Every row gives one point. Each copy is the shape, with its points in the same order, stretched, turned, moved and blurred by noise. Say if it was mirrored as well.

Shape (8 x 2)
+0.12,-0.15
-0.70,-0.54
+0.29,+0.00
-0.62,+0.57
+0.40,-0.59
-0.13,+0.35
-0.12,-1.09
-0.53,+0.02
Copy 1 (8 x 2)
-0.11,+0.27
-0.73,-0.21
+0.23,+0.14
-0.04,-0.84
-0.10,+0.67
+0.17,-0.31
-0.95,+0.58
-0.41,-0.42
Copy 1 is: mirrored
Copy 2 (8 x 2)
+0.14,-0.08
+0.77,+0.32
+0.06,-0.24
-0.24,+0.53
+0.48,-0.44
-0.17,+0.12
+1.12,-0.25
+0.24,+0.44
Copy 2 is: mirrored
Copy 3 (8 x 2)
+0.08,-0.13
-0.36,+0.42
+0.08,-0.37
-0.79,-0.20
+0.48,-0.01
-0.38,-0.37
+0.27,+0.51
-0.41,+0.08
Copy 3 is: mirrored
Copy 4 (8 x 2)
+0.11,-0.11
-0.22,+0.61
+0.05,-0.34
-0.83,+0.02
+0.58,+0.02
-0.41,-0.15
+0.62,+0.63
-0.41,+0.22
Copy 4 is: mirrored

Shape (10 x 4)
+0.53,-0.18,+0.56,+0.71
+0.06,+0.01,+0.86,+0.31
-0.72,-0.02,+0.15,-0.65
+0.92,-1.07,+0.56,+0.37
+0.05,+0.52,-0.10,-0.19
+0.33,+0.45,-0.20,+0.34
+0.26,+0.29,-0.30,-0.24
+0.11,-0.04,+0.40,-0.76
+0.56,-0.49,+0.71,-0.03
+0.29,+0.21,+0.04,-0.22
Copy 1 (10 x 4)
+0.70,+0.03,-0.68,+0.69
+0.16,+0.05,-0.50,+0.74
-0.48,-0.25,+0.15,+0.14
+0.73,-0.73,-0.36,+0.75
+0.14,+0.19,+0.37,+0.33
+0.56,+0.29,+0.13,+0.13
+0.30,-0.07,+0.59,+0.17
-0.25,-0.57,+0.57,+0.53
+0.41,-0.53,+0.08,+0.75
+0.18,-0.07,+0.35,+0.36
Copy 1 is: only turned
Copy 2 (10 x 4)
+0.47,+0.48,+0.16,+0.79
-0.17,+0.58,+0.26,+0.35
-0.70,-0.27,+0.22,-0.50
+0.41,+0.18,-0.67,+1.24
+0.24,+0.25,+0.21,-0.26
+0.71,+0.23,+0.32,+0.18
+0.39,+0.02,+0.03,-0.18
-0.34,+0.24,-0.13,-0.31
+0.08,+0.46,-0.21,+0.53
+0.26,+0.24,-0.02,-0.11
Copy 2 is: mirrored
